Rows are points. Any point is a mix of the corners, with weights that add up to 1. It lies inside the corners' shape when no weight is negative. Say inside or outside, and name the corners with a negative weight.
(in the rows, 128 means zero)

Corners:
(1): [133 176]
(2): [184 144]
(3): [108  37]
Points:
[147  96] => inside
[112  49] => inside
[115 103] => outside (2)
[149 154] => inside
[141 162] => inside

Corners:
(1): [108 179 223  96  80  71]
(2): [131  80  85 183 160 111]
(3): [130 164 124  81  91  40]
(4): [ 66 143  76 166 170 104]
(5): [ 63  92  96  99 165 114]
(6): [119 124  94 139 221 135]
(7): [148 192 160  67  23 103]
Points:
[ 93 104 102 170 227 130] => outside (3, 7)
[ 95 106 103 121 148 107] => inside
[100 136 134 139 147 112] => outside (3)
[126 141 143  97  98  89] => outside (4)
[133 151 121 121 125  81] => outside (5)

Corners:
(1): [170  64 145 115  49 157 150 115  76 114 130]
(2): [130 107 104 143 130 138 133  82  93 165  71]
(3): [117  80  99 215  68 118  97  89  97 110 118]
(4): [ 70 110 121 154 109  71 130  92  44 157 149]
(5): [172  99 160 136 217 170 163 189 209  98 141]
(6): [123  98 145 173  61  80 145 129  96 202  91]
(7): [157 180 116  85 155 239 132 212 198 134 208]
(8): [ 25 141 134 181  96  85  63 158  51  99  84]
(9): [139 152 118  79 116 137  74 141 169 120 138]
(10): [117 137 138  78 188 249 181 154 247  81 213]
(11): [140 158 168 107 185 215  76 105 187 109 198]
(12): [ 29  63 107 155  96  75  83 126  89 160  98]
Points:
[100  98 142 142  69 116 110  98  98 129 141] => outside (2, 5, 7)
[110  93 130 117 118 157 139  98 144 125 157] => outside (5, 7, 8)
[109 109 131 152 100 111 129 123 104 155 124] => inside
[120 116 128 134 144 161 114 127 144 114 140] => outside (6)
[127 117 128 122 125 164 115 143 157 119 140] => outside (4)
[131 108 124 121 115 145 130 118 126 139 141] => outside (8)

Corners:
(1): [122 189  95 132 120 189 119 150  83 151 142  83 103  80  77  89 146  72]
(2): [120 139  64  64 140 117  60 123 129 129 189 118 130 140 138 171 139 148]
(3): [152 151 153 119 134 105 118  65 124 115 156 136 164 156 161 109 128 168]
(4): [104 146  92 146 129  78 136 188  92 160  64 136 131  93 121 132 116  75]
(5): [104  83 123 132 102  95  45 115 108 128 144  79 153 124 149 134 163 197]
(6): [129  69 155  91  81  75  73  95 148 101 231 121 163  96 158 108 116 139]
(7): [ 96 190 110 198 130 101 164 194 139 143 147 149 111  90 108 125 168 128]
(8): [129 135 129  91  49  92  43 159 101  98 148 107 131 143 143  96  95 120]
(9): [164  76 147 114 107 140 193 128 170 111 130 192 107 233 181 172  90 162]
(10): [177  73 222 106 153 154 196 169 135 103  89 130 139 149 222 190  88 214]
(11): [153 201  98 111 168  98 165 122 122 149  60 102 126  81  61 165 182  79]
(12): [177  80 233 166 154 125 249 146 109  63 104 194  55 189 210 156 109 193]
(13): [100 115 152  77 113 118  75 140 127 115 172 106 135 193 180 157 151 134]
(14): [151 108 138 143 153 146  75  96 153 107 158  97 155 130 150 115  65 128]
(15): [159  64 118  65  82 122  72 107 168  57 208 123 165 115 192  90 162 174]
(16): [ 98 139 141  85 188 118 142 200 105 170 117  70 105  99  43  81 116 133]
(17): [118  59 137 116 108 131  49 109  97  73 183 129 177 176 125 124 161 170]
(18): [115 191 145 145 136 139 115 146 127 178 120 171  92  98 110 130 131 103]
(19): [ 46 185 129 109 116 157 153 124 137 145  91 115 146  48  82 111 152  86]
Points:
[119 131 109 112 105 117  82 115 129 122 160 117 145 127 132 128 148 125] => outside (10, 12, 16)
[119 124 133 113 118 118  95 134 125 125 149 120 131 133 145 134 140 145] => inside
[122  94 119 109 101  90  93 152 120 107 175 119 129 147 145 131 152 148] => outside (3, 10, 14, 18, 19)
[122  89 130 104  95 125 117 121 141  91 184 143 149 136 188 137 153 169] => outside (8, 11, 14, 16, 18)
[128 124 141 113 125 125 117 128 128 116 150 120 132 130 136 127 136 146] => outside (4)
[119 136 135 117 122 120 111 139 121 126 137 122 132 110 131 123 131 129] => outside (9)
[147 133 129 121 128 124 132 141 126 131 136 126 116 126 134 123 118 136] => outside (13, 17, 19)
[124  97 186 114 122 142 141 135 143  97 156 144 133 154 161 119 112 164] => outside (1, 2, 4, 5, 11)
[ 94 127  83  97 111 101  44 129 133 134 169 119 156 142 128 122 138 142] => outside (1, 6, 10, 11, 12)
